Each row is a point. Examples show where two turns around zero, p and q, send a point. Write where each new point lands after one turn and then the other. Backwards means that the second turn is done in reverse. Each puzzle has new turns, and all numbers are rounded.

Turn p:
[-0.20  0.21  0.09] -> [0.03 0.16 0.26]
[ 0.04 -0.20  0.29] -> [ 0.32 -0.15 -0.04]
[ 0.54 -0.04 -0.44] -> [-0.35  0.06 -0.60]
[-0.26 -0.23 -0.05] -> [-0.05 -0.30  0.18]
[-0.13  0.26  0.10] -> [0.04 0.22 0.21]
Turn q:
[ 0.11  0.04 -0.35] -> [ 0.27  0.08 -0.24]
[0.07 0.10 0.64] -> [-0.38  0.15  0.51]
[ 0.01 -0.17  0.05] -> [ 0.04 -0.14  0.10]
[-0.19  0.03 -0.33] -> [ 0.05 -0.08 -0.37]
Where do these land?
q, then p backwards: [-0.36  0.04 -0.12] -> [ 0.21 -0.19 -0.26]
q, then p backwards: [0.33 0.02 0.02] -> [-0.09  0.19  0.26]
q, then p backwards: [0.03 0.28 0.15] -> [ 0.01  0.29 -0.14]
p, then q: [-0.22  0.42 -0.02] -> [-0.40  0.25  0.08]
p, then q: [ 0.03 -0.69  0.08] -> [ 0.49 -0.47  0.16]
p, then q: [ 0.19 -0.07 -0.11] -> [ 0.09 -0.07 -0.20]

Turn p:
[ 0.21 -0.35  0.08 -0.39  0.17  0.00] -> [ 0.36  0.02  0.03 -0.29 -0.23 -0.29]
[ 0.13  0.39 -0.17  0.05 -0.26  0.03] -> [-0.08 -0.02 -0.26  0.11 -0.04  0.43]
[ 0.26  0.20  0.28 -0.14  0.20  0.15] -> [ 0.03  0.12  0.25 -0.20 -0.33  0.21]
[ 0.16 -0.14  0.15  0.13 -0.26 -0.09] -> [0.26 0.05 0.05 0.29 0.01 0.03]
[0.22 0.13 0.28 0.08 0.00 0.54] -> [ 0.14  0.31  0.32 -0.21  0.06  0.42]
[-0.64 -0.10  0.19  0.29 -0.08 -0.35] -> [-0.29 -0.39  0.27  0.41  0.33 -0.29]
[-0.01  0.12 -0.36  0.18  0.34 -0.33] -> [-0.46  0.12 -0.28  0.10 -0.17 -0.25]
[-0.33 -0.24 -0.43 -0.20 -0.10  0.06] -> [ 0.02 -0.21 -0.36 -0.21  0.37 -0.24]
Turn q:
[0.50 0.09 0.24 0.44 0.10 0.12] -> [ 0.09 -0.27 -0.43  0.16  0.42  0.26]
[ 0.38 -0.04  0.06  0.13 -0.24  0.08] -> [ 0.04  0.08 -0.42  0.13  0.04  0.16]
[-0.03 -0.03 -0.50  0.07  0.35  0.04] -> [-0.06  0.03  0.13 -0.57  0.18  0.05]
[ 0.28 -0.14  0.11 -0.09 -0.30  0.21] -> [-0.11  0.27 -0.31  0.24 -0.02  0.12]
[-0.38  0.11  0.52  0.29 -0.35  0.11] -> [-0.26 -0.43 -0.11  0.50 -0.21 -0.29]
[-0.18  0.07  0.04 -0.38  0.10  0.05] -> [-0.01  0.22  0.33  0.09  0.02 -0.16]
[-0.22 -0.24 -0.24 -0.23  0.30 -0.28] -> [ 0.08  0.08  0.47 -0.31 -0.18  0.16]
[-0.35  0.18 -0.24 -0.23  0.05 -0.32] -> [ 0.22  0.03  0.34 -0.24 -0.24 -0.30]
Where do these land?
q, then p: [ 0.30  0.48 -0.34  0.25 -0.25 -0.21] -> [ 0.13  0.09 -0.63 -0.08 -0.38 -0.17]
p, then q: [-0.42  0.11 -0.23  0.39  0.30 -0.20] -> [-0.08 -0.44  0.44 -0.19 -0.24 -0.19]
p, then q: [ 0.00 -0.17 -0.08  0.07 -0.18  0.21] -> [ 0.11  0.03  0.04 -0.10  0.30  0.06]
p, then q backwards: [ 0.19 -0.25 -0.30  0.24  0.08 -0.43] -> [ 0.01  0.27  0.15 -0.14 -0.53  0.20]
p, then q: [ 0.31 -0.12  0.24  0.02 -0.08  0.29] -> [ 0.14  0.12 -0.21  0.26  0.33 -0.07]
q, then p: [-0.05 -0.12  0.25 -0.37 -0.27  0.33] -> [-0.44 -0.06  0.09  0.32  0.18  0.23]
p, then q: [ 0.22 -0.08  0.08 -0.25  0.32  0.02] -> [ 0.23  0.25 -0.08  0.21 -0.21 -0.14]
p, then q: [-0.24  0.26  0.06 -0.32  0.28  0.32] -> [-0.18  0.37  0.39  0.27 -0.12 -0.04]
q, then p: [-0.31 -0.11  0.32 -0.03 -0.20 -0.33] -> [0.32 0.07 0.09 0.44 0.22 0.08]

Turn p:
[ 0.06 -0.18 -0.29 -0.21 -0.01 -0.27  0.17  0.23] -> [-0.13 -0.23  0.10  0.23  0.37 -0.13 -0.13  0.09]
[ 0.02  0.09 -0.01  0.42  0.05 -0.03  0.00  0.16] -> [-0.10 -0.08 -0.14  0.14 -0.20  0.12  0.25  0.20]
[ 0.09  0.04 -0.28 -0.08  0.27  0.10  0.26  0.16] -> [-0.09 -0.06 -0.16  0.16  0.35  0.28 -0.04  0.00]
[-0.28  0.17 -0.05 -0.23 -0.12 -0.07 -0.11  0.04] -> [-0.11  0.27 -0.06 -0.01  0.10 -0.31 -0.05 -0.05]
[ 0.27 -0.19  0.01  0.30  0.66  0.03  0.13 -0.47] -> [-0.18 -0.13  0.33 -0.16 -0.13  0.81  0.04 -0.10]
[ 0.06  0.08 -0.13 -0.23 -0.25 -0.06  0.27 -0.14] -> [-0.01 -0.12 -0.05  0.15  0.09 -0.15 -0.20 -0.35]
[-0.10  0.10  0.78 -0.13 -0.08  0.04  0.26  0.03] -> [ 0.25 -0.11 -0.05 -0.46  0.02 -0.23  0.49 -0.37]
[ 0.26  0.18 -0.24  0.42 -0.15  0.00 -0.95  0.20] -> [ 0.25  0.48  0.14  0.49 -0.54 -0.02  0.01  0.68]
[-0.28 -0.27 -0.17 -0.17 -0.17 -0.04  0.00 -0.44] -> [-0.24 -0.02  0.13 -0.24 -0.10 -0.15 -0.50 -0.15]
[-0.11 -0.02  0.39 -0.08 -0.21  0.31 -0.02  0.22] -> [ 0.36  0.01 -0.26 -0.31  0.00 -0.22  0.14  0.03]
Turn q:
[ 0.13  0.41 -0.10  0.40 -0.15 -0.10  0.20  0.34] -> [ 0.04 -0.26 -0.30  0.28  0.19  0.06  0.08  0.51]
[ 0.01 -0.17  0.26 -0.21  0.43 -0.09 -0.04 -0.34] -> [ 0.02  0.20  0.44 -0.21 -0.07 -0.32  0.17 -0.19]
[-0.36  0.40 -0.16  0.01 -0.16 -0.28  0.11  0.21] -> [ 0.01  0.19 -0.28  0.05 -0.21  0.14 -0.08  0.54]
[ 0.02 -0.19  0.12 -0.13  0.24  0.29 -0.47 -0.35] -> [ 0.23  0.22  0.42  0.06  0.03  0.04  0.00 -0.52]
[ 0.27 -0.21  0.28 -0.43 -0.05  0.07 -0.32 -0.22] -> [-0.03 -0.06  0.27 -0.01 -0.32  0.04  0.24 -0.54]
[ 0.35 -0.13 -0.35 -0.06 -0.02  0.38  0.22 -0.21] -> [-0.02 -0.02 -0.33 -0.15  0.41  0.00  0.19 -0.41]
[-0.01 -0.02 -0.15  0.38 -0.37 -0.06  0.26 -0.04] -> [-0.39 -0.07 -0.22  0.10  0.29  0.16 -0.10  0.20]
[-0.24 -0.16  0.35 -0.20  0.19  0.21  0.01  0.05] -> [ 0.18 -0.06  0.34 -0.37 -0.12  0.06 -0.11 -0.06]
[-0.17  0.06 -0.25  0.24 -0.12 -0.42  0.03  0.57] -> [-0.04 -0.15 -0.37  0.25 -0.19 -0.17 -0.39  0.47]
Where do these land?
q, then p: [ 0.28 -0.08 -0.15 -0.59 -0.10 -0.22  0.04 -0.02] -> [-0.26 -0.18 -0.07  0.17 -0.08 -0.29 -0.40 -0.37]
q, then p: [-0.05 -0.04 -0.09  0.13 -0.08 -0.10  0.15  0.30] -> [-0.04  0.01  0.04  0.08  0.09 -0.08 -0.12  0.35]
q, then p: [ 0.17 -0.25  1.13  0.24 -0.25  0.13  0.11  0.07] -> [ 0.32 -0.42  0.06 -1.07  0.09 -0.22  0.09  0.17]
p, then q: [ 0.10 -0.29 -0.01  0.28  0.04 -0.14 -0.02 -0.20] -> [-0.11 -0.22  0.13 -0.11 -0.12  0.25 -0.22 -0.14]
p, then q: [-0.16  0.08 -0.09  0.06  0.30 -0.18 -0.13  0.12] -> [ 0.19 -0.02  0.02 -0.19  0.01  0.07 -0.08  0.33]
q, then p: [-0.40 -0.07 -0.21 -0.75 -0.31 -0.07 -0.11  0.19] -> [ 0.27  0.27 -0.26  0.32 -0.17 -0.42 -0.59 -0.22]
p, then q: [-0.35 -0.03 -0.10  0.22 -0.01  0.28  0.36 -0.14] -> [ 0.04  0.39 -0.28 -0.12 -0.06  0.13 -0.26 -0.27]
q, then p: [ 0.18 -0.05 -0.19  0.34  0.03  0.07 -0.22  0.03] -> [-0.16 -0.01  0.13  0.02 -0.23  0.32  0.10  0.19]
p, then q: [ 0.02  0.65 -0.18  0.08  0.12 -0.03 -0.17 -0.21] -> [ 0.00  0.23 -0.04  0.15  0.37  0.41  0.19  0.37]
q, then p: [ 0.22  0.07 -0.11 -0.02  0.26  0.26 -0.01 -0.14] -> [-0.04 -0.10  0.18  0.08  0.07  0.31  0.05 -0.25]

Turn p:
[0.04 0.14 0.40 0.15 0.03 0.08 0.19 0.00 0.15 0.04 0.05] -> [ 0.03 -0.11  0.13 -0.04 -0.03  0.00 -0.17  0.02 -0.45  0.00 -0.12]
[ 0.18  0.02 -0.20 -0.15 -0.23  0.13 -0.23 -0.21  0.07 -0.02 -0.38] -> [-0.03  0.14 -0.01  0.07  0.20 -0.20  0.15 -0.14  0.08 -0.25  0.44]
[ 0.00  0.34  0.22  0.15  0.11 -0.37  0.34 -0.28 -0.28  0.06 -0.21] -> [-0.25  0.00 -0.06  0.39 -0.14  0.44 -0.33  0.00 -0.31  0.02  0.15]
[ 0.17 -0.05 -0.30 -0.15  0.50  0.17  0.95  0.32 -0.24 -0.03  0.29] -> [-0.63  0.33 -0.25 -0.60 -0.30  0.33 -0.06  0.52 -0.08  0.21 -0.33]
[-0.23  0.29 -0.05  0.18 -0.11 -0.17 -0.06  0.13 -0.15 -0.15 -0.40] -> [0.02 0.06 0.32 0.35 0.00 0.21 0.08 0.08 0.02 0.21 0.33]
[ 0.22  0.11 -0.05 -0.09  0.24  0.18 -0.45  0.05  0.28  0.40 -0.17] -> [ 0.17  0.32 -0.17  0.09  0.04 -0.62 -0.08 -0.19 -0.07  0.13  0.10]
[ 0.08 -0.08  0.14 -0.04 -0.07  0.45  0.16  0.04  0.08  0.17  0.51] -> [-0.05 -0.25 -0.08 -0.47 -0.26 -0.24  0.09 -0.06 -0.20 -0.08 -0.29]
[-0.11  0.16 -0.24  0.23 -0.26  0.10 -0.36 -0.12 -0.22 -0.31 -0.12] -> [ 0.01 -0.06  0.31  0.36 -0.13 -0.04  0.37 -0.02  0.25 -0.20  0.20]
[ 0.02 -0.31 -0.21 -0.29 -0.45  0.17  0.31  0.36 -0.17 -0.07 -0.05] -> [-0.28 -0.19  0.13 -0.59  0.16  0.12  0.15  0.07  0.31  0.09  0.25]
[ 0.18  0.18  0.18  0.15 -0.23  0.11 -0.32  0.22 -0.17  0.31  0.42] -> [-0.14 -0.44  0.08  0.08 -0.23 -0.46  0.00 -0.26  0.00  0.22 -0.18]
[ 0.26  0.14  0.06 -0.25  0.06 -0.40 -0.37  0.01  0.18 -0.30 -0.12] -> [ 0.06 -0.06 -0.16  0.44  0.51 -0.19 -0.03  0.24  0.07 -0.02  0.04]
[ 0.21 -0.60 -0.06  0.38 -0.17  0.11  0.04 -0.11  0.05 -0.20  0.25] -> [-0.11 -0.03  0.29 -0.25  0.13  0.05  0.06 -0.25  0.23 -0.44 -0.47]
[-0.45 -0.19 -0.11  0.09  0.41 -0.46  0.09 -0.39  0.50  0.04  0.18] -> [ 0.53  0.32 -0.42  0.16  0.13  0.50  0.05 -0.15 -0.10 -0.01 -0.44]
[-0.57 -0.14  0.21 -0.35  0.17 -0.10 -0.29 -0.04 -0.08  0.06 -0.24] -> [ 0.65 -0.04 -0.13  0.05 -0.08  0.12 -0.26  0.12  0.24  0.11  0.30]
Turn q:
[ 0.08  0.36  0.17 -0.04 -0.52 -0.11  0.02  0.08 -0.27  0.05 -0.11] -> [-0.04  0.25  0.05  0.02 -0.04 -0.58 -0.32 -0.19  0.02 -0.02 -0.02]
[ 0.13 -0.42 -0.04 -0.18 -0.03 -0.10 -0.10 -0.01  0.30 -0.35 -0.18] -> [ 0.08 -0.46  0.19 -0.03  0.20  0.07 -0.04  0.32  0.16 -0.22 -0.08]
[ 0.17  0.35  0.14 -0.15  0.05  0.27 -0.11 -0.43 -0.28 -0.09 -0.14] -> [-0.09  0.08 -0.43 -0.13 -0.36 -0.23 -0.09  0.12  0.25  0.18 -0.25]
[ 0.02  0.10 -0.39 -0.19 -0.05 -0.10 -0.31  0.12  0.11 -0.09  0.09] -> [ 0.15 -0.34 -0.28  0.20  0.14 -0.04 -0.12 -0.13 -0.07 -0.12  0.14]
[ 0.03 -0.88 -0.21 -0.23  0.05 -0.16  0.00  0.10 -0.16  0.47 -0.15] -> [-0.05 -0.39  0.59  0.11 -0.28  0.50  0.02 -0.40  0.14 -0.37 -0.12]
[ 0.21  0.30  0.38 -0.22  0.02  0.51  0.30 -0.10  0.25  0.04 -0.03] -> [-0.31  0.28 -0.15 -0.27 -0.21  0.03 -0.30  0.45  0.19  0.17  0.27]
[ 0.13  0.34  0.48  0.27  0.05 -0.15  0.00  0.05  0.02  0.49 -0.03] -> [-0.58  0.36  0.13  0.19  0.01 -0.14  0.01 -0.12 -0.07  0.38  0.00]
[-0.71 -0.34 -0.42  0.96  0.13  0.00  0.05  0.11  0.39  0.07  0.18] -> [ 0.53  0.33  0.23  0.20  0.65  0.51  0.79 -0.23  0.04  0.13  0.27]
[-0.49  0.02 -0.23 -0.20  0.08 -0.20  0.05 -0.08 -0.02 -0.30  0.00] -> [ 0.34 -0.02 -0.22 -0.19  0.31  0.17 -0.09 -0.09 -0.15 -0.18 -0.28]
[ 0.20 -0.12 -0.12 -0.07 -0.04 -0.16  0.11 -0.11  0.11 -0.18  0.33] -> [-0.02 -0.31 -0.01 -0.30  0.05 -0.10  0.15  0.02 -0.15 -0.10  0.17]
[ 0.02  0.15  0.51  0.03  0.15  0.38 -0.09  0.06 -0.28  0.08  0.13] -> [-0.03  0.25  0.04  0.02 -0.42 -0.01 -0.13  0.18 -0.11  0.51 -0.07]
[ 0.19  0.15 -0.26  0.03  0.11 -0.17  0.08  0.21 -0.17 -0.19 -0.10] -> [ 0.02  0.00 -0.16  0.19 -0.05 -0.17  0.11  0.07 -0.24 -0.35 -0.04]
Where do these land?
p, then q backwards: [ 0.11 -0.14 -0.34  0.31  0.36  0.34  0.20  0.21  0.33  0.24 -0.49] -> [-0.34  0.28  0.40  0.34 -0.21  0.05  0.61  0.06 -0.21  0.21  0.05]
p, then q: [ 0.21  0.16  0.24 -0.07  0.08  0.32  0.23 -0.19 -0.40 -0.17  0.19] -> [ 0.57 -0.09  0.29  0.05  0.14 -0.16 -0.25 -0.04 -0.10 -0.07 -0.09]
q, then p backwards: [-0.25 -0.39  0.27 -0.31 -0.33  0.10  0.05  0.04 -0.36 -0.17 -0.43] -> [-0.14 -0.55  0.38  0.38  0.36  0.15 -0.18  0.12 -0.15 -0.13  0.08]
q, then p: [-0.34  0.39 -0.04  0.05  0.05  0.33 -0.10 -0.12 -0.16 -0.25  0.30] -> [-0.50  0.15 -0.34  0.06 -0.02 -0.27  0.15 -0.19  0.10  0.16  0.14]
q, then p: [ 0.18 -0.17 -0.15  0.20  0.05  0.24 -0.18  0.29 -0.23 -0.04  0.21] -> [-0.39 -0.28  0.19 -0.11  0.02  0.05 -0.04 -0.26 -0.03 -0.08 -0.19]
p, then q backwards: [ 0.11  0.23  0.23 -0.25  0.36 -0.29 -0.31  0.30 -0.13 -0.04  0.11] -> [ 0.12  0.29  0.27 -0.07 -0.04  0.16 -0.51  0.11  0.09 -0.30 -0.19]
p, then q: [-0.04 -0.21 -0.39  0.12 -0.45 -0.40  0.18 -0.09  0.03  0.20 -0.26] -> [-0.04  0.14 -0.38 -0.42 -0.07  0.43  0.17  0.08  0.24  0.31  0.10]
q, then p: [-0.05  0.37  0.02 -0.18 -0.42  0.18  0.25 -0.12  0.14 -0.10  0.25] -> [ 0.02 -0.16 -0.56  0.21  0.11 -0.20  0.18  0.12  0.18  0.17 -0.09]
q, then p: [-0.17 -0.37  0.17 -0.24  0.24 -0.39  0.09  0.05 -0.02 -0.04  0.35] -> [ 0.06 -0.09  0.01 -0.25 -0.26 -0.05 -0.45  0.16  0.24 -0.27  0.30]
p, then q backwards: [ 0.08  0.22  0.06 -0.05  0.29 -0.12 -0.38 -0.05  0.43 -0.36 -0.34] -> [-0.17  0.24 -0.07  0.41 -0.10 -0.04 -0.05  0.50  0.12 -0.39 -0.23]
q, then p backwards: [ 0.15  0.24 -0.13 -0.09 -0.15 -0.39 -0.38 -0.43  0.40  0.40  0.17] -> [ 0.43 -0.05 -0.17 -0.24 -0.57 -0.40 -0.06  0.10 -0.10  0.40  0.15]
p, then q: [ 0.03 -0.34  0.06  0.50 -0.07  0.06  0.35  0.12 -0.03  0.33 -0.05] -> [-0.08  0.05 -0.18 -0.17 -0.10 -0.01 -0.39 -0.02  0.40  0.34 -0.35]
